Each point is reached from the start by the listed moves, each made once or not at all, plus a little noise. Say if it took an odd or an even number of moves. Then give how often each move was made.

Moves:
(1): [23,-52,-1,-24]
(2): [27,10,17,-5]
(3): [-9,20,6,-19]
Start: [7,-1,-16,-6]
Points:
[33,-53,-16,-30] => odd (1, 0, 0)
[48,-24,6,-52] => odd (1, 1, 1)

Moves:
(1): [30,11,-23,4,-5,7,-5,-58,-16]
(2): [7,22,19,-8,-14,25,24,-2,-25]
(3): [26,-22,-3,2,-14,6,0,-5,11]
(4): [6,20,3,39,-8,17,-41,19,-17]
(5): [11,-6,33,0,16,-5,-5,-10,-20]
(6): [-7,-14,-25,-6,27,52,-1,8,-25]
Start: [11,-16,4,4,-13,-12,24,0,-11]
Points:
[65,-25,-19,10,-32,0,19,-63,-18] => even (1, 0, 1, 0, 0, 0)
[43,-16,22,1,-38,17,49,-9,-27] => even (0, 1, 1, 0, 0, 0)
[65,-19,-29,-2,-24,79,43,-56,-65] => even (1, 1, 1, 0, 0, 1)

Moves:
(1): [21,0,-1,24,7,16,-24,-1,21,-12,-11,21]
(2): [-5,16,-4,16,-7,-10,13,15,1,7,13,-8]
(3): [7,-51,28,29,12,-4,-4,-42,-10,-8,23,-30]
(4): [19,-8,-14,2,-10,-13,8,-7,0,8,-13,10]
(5): [-5,-23,-17,12,21,20,-21,4,-3,14,-12,5]
(6): [-23,0,-13,6,-28,8,-19,-14,3,-9,-10,11]
(7): [41,13,14,-6,16,37,9,-54,-35,-8,-1,-17]
(8): [12,4,-23,-6,9,-9,-13,9,-8,-28,-24,-18]
(9): [6,-4,3,-5,-4,18,20,1,19,-3,-8,-31]
Start: [-9,-15,0,-4,-20,-18,4,22,-22,6,1,-13]
Points:
[6,-55,8,49,-5,31,-21,-68,-64,2,14,-47] => odd (0, 1, 1, 0, 1, 1, 1, 0, 0)
[53,-84,-4,64,-6,49,-47,-92,-45,-11,-16,-12] => even (1, 0, 1, 1, 1, 1, 1, 0, 0)
[-23,-30,-45,35,-45,-15,-20,17,-15,26,-24,8] => even (0, 1, 0, 1, 1, 1, 0, 0, 0)
[27,-86,-13,54,30,6,-56,-10,-18,-28,-22,-36] => even (1, 0, 1, 0, 1, 0, 0, 1, 0)
[55,-16,-44,9,2,18,20,-7,-50,-6,-45,-75] => even (0, 1, 0, 1, 1, 0, 1, 1, 1)

Moves:
(1): [24,1,15,-26,11,11,16,-2,-9,-21,13,-14,16]
(2): [-14,19,13,-5,-8,1,-6,-7,19,-10,9,10,-1]
(3): [1,6,-4,-5,-6,-25,3,24,0,-12,0,10,0]
(4): [17,4,15,7,0,-22,-25,-29,-22,24,-8,-15,14]
(5): [15,25,9,-25,22,-16,-29,-19,5,0,13,3,-9]
(6): [-14,-7,11,-3,1,10,-10,11,-22,8,4,-1,-8]
(7): [3,0,20,-8,1,-6,15,-24,-8,10,-15,-5,-20]
(8): [-6,12,3,-2,-13,14,30,17,-2,22,3,-29,-8]
(9): [5,28,14,6,-5,24,-1,12,17,-9,-37,-6,-6]
(10): [13,5,-11,-13,-12,-11,13,1,-2,21,-20,10,12]
(11): [8,-5,26,12,-7,-9,-8,2,36,24,18,19,-15]
(12): [27,4,-4,15,-34,15,-12,15,-30,5,4,9,-34]
Start: [6,4,-7,-17,24,6,29,-2,-12,0,-5,17,9]
Points:
[42,2,15,11,-17,10,11,16,-5,33,20,44,-41] => even (0, 0, 0, 0, 0, 0, 0, 0, 0, 0, 1, 1)
[37,79,23,-44,-14,29,-16,14,-24,15,-33,42,-38] => even (0, 1, 0, 0, 1, 1, 0, 0, 1, 1, 0, 1)
[65,37,29,-82,38,-46,-2,-18,-61,22,-2,10,36] => even (1, 0, 1, 1, 1, 1, 0, 0, 0, 1, 0, 0)
[83,69,77,-39,-7,9,-5,32,-37,41,4,-7,-41] => odd (1, 0, 1, 1, 1, 1, 0, 1, 1, 0, 1, 1)
[46,36,45,-59,34,7,37,-4,19,25,45,-3,-8] => even (1, 0, 0, 0, 1, 0, 0, 1, 0, 0, 1, 0)
[56,53,51,-35,-36,22,24,56,-6,5,-15,55,-28] => even (1, 1, 1, 0, 0, 1, 0, 0, 1, 1, 1, 1)
[33,35,61,-59,-2,6,88,-16,23,45,6,8,-6] => even (1, 1, 0, 0, 0, 0, 1, 1, 0, 1, 1, 0)
[81,90,50,-65,-9,-4,-20,6,-57,5,-25,24,-6] => odd (1, 1, 1, 1, 1, 1, 0, 0, 1, 1, 0, 1)

Moves:
(1): [-9,-12,-5,-4,-27,-3,-6,-2,-11,-9,-11,3,16,6,-2,-12,-16,1,27,36,9]
(2): [-5,-2,24,6,6,7,11,6,-1,2,18,-12,0,-5,2,-9,0,5,16,-8,-14]
(3): [23,17,-4,-5,-11,16,-25,-13,-9,-6,-7,-11,4,-9,-2,8,-4,2,-11,7,6]
(4): [9,-6,-7,2,-1,-4,5,11,15,-12,-12,-8,-4,-8,-11,-26,-13,-5,16,-9,-7]
(5): [15,8,7,-6,25,2,20,-27,21,-13,3,-1,-1,-3,-1,-17,-12,4,-19,17,1]
(6): [-17,-12,18,3,-18,10,3,-5,7,-22,-5,-8,15,26,14,-21,-11,4,6,5,26]
(7): [-22,2,19,-10,9,-10,0,-13,-13,3,19,-8,-20,-32,-23,-14,7,13,26,3,-6]
(8): [17,-28,-15,-24,-4,-11,11,-8,14,-18,4,-6,-6,-5,6,-13,-9,-16,-15,10,-11]
(9): [-12,15,24,23,-2,17,11,2,8,10,3,-6,-10,-9,-2,-5,-11,2,-5,0,10]
(10): [24,-22,13,13,11,-9,-5,21,7,-10,-17,2,-17,-21,-4,-24,0,-8,7,11,-23]
(11): [-21,-12,14,34,-5,5,3,-5,15,3,28,12,4,-11,-14,22,17,-35,-13,-22,8]
(12): [20,15,8,1,18,-20,11,-17,-9,5,-20,12,2,10,19,-14,-6,10,2,-1,-2]
(13): [3,-7,24,4,-8,19,10,13,-2,-7,6,11,-7,0,-5,6,0,-17,-4,2,-12]
(14): [7,-13,12,31,3,7,-9,-4,-24,5,-16,-17,-15,17,-5,-6,7,6,15,-27,-14]
(15): [3,-7,8,-5,-3,7,-25,-18,3,-31,10,-24,3,-17,-3,13,-9,-7,6,-2,-21]
(16): [4,1,-7,-20,8,4,-2,-8,8,6,-3,-9,1,11,12,-10,2,13,6,-1,-17]
(17): [16,2,2,17,-2,-15,-1,2,1,8,-8,38,-2,-14,-10,-4,-11,-2,-24,1,-12]
(18): [-12,11,-29,-1,-17,-7,11,16,-7,5,-23,11,14,-29,-12,-16,-1,15,9,19,15]
Start: [-31,35,-9,-8,-2,-12,-5,-18,-7,-4,-3,-1,16,-2,-16,-15,-6,-27,8,-12,20]
Points:
[49,25,16,-15,-2,12,-1,-40,37,-59,-37,3,-4,-95,-39,-76,-61,-42,-42,52,-45] => even (0, 0, 1, 0, 1, 0, 0, 1, 1, 1, 0, 0, 1, 0, 1, 1, 1, 1)
[38,-17,87,64,-14,17,-18,-63,12,-57,-32,-4,-11,-24,-7,-65,-44,-73,-24,-27,-42] => even (0, 0, 1, 0, 0, 1, 0, 1, 1, 1, 1, 1, 1, 1, 1, 1, 1, 0)
[12,8,90,77,-15,27,-1,-16,-8,-18,-37,-21,-9,-20,-26,-85,-27,-52,63,-25,-37] => odd (1, 1, 1, 1, 0, 0, 0, 0, 1, 1, 1, 1, 1, 1, 0, 1, 0, 0)
[-29,48,33,60,8,-12,0,-54,-22,3,9,11,0,-87,-78,-48,-4,-19,6,-20,3] => even (0, 1, 1, 0, 1, 0, 1, 0, 0, 0, 1, 0, 0, 1, 0, 0, 1, 1)
[22,24,89,38,10,38,0,-64,54,-82,-18,-29,9,-31,-9,-88,-58,-64,-3,-7,-11] => odd (0, 0, 1, 1, 1, 1, 0, 0, 1, 1, 1, 1, 1, 0, 1, 1, 0, 0)
[-41,-9,81,20,-18,13,-28,-74,14,-84,35,-46,21,-67,-49,-69,-36,-49,51,32,7] => odd (1, 1, 1, 0, 1, 1, 1, 0, 0, 1, 1, 0, 0, 0, 1, 0, 0, 0)
[-27,16,-3,-33,-27,-20,-13,-78,16,-69,-12,-38,30,-68,-32,-84,-34,-34,38,-7,10] => even (0, 0, 1, 1, 0, 1, 1, 1, 0, 0, 1, 1, 0, 0, 1, 1, 0, 1)
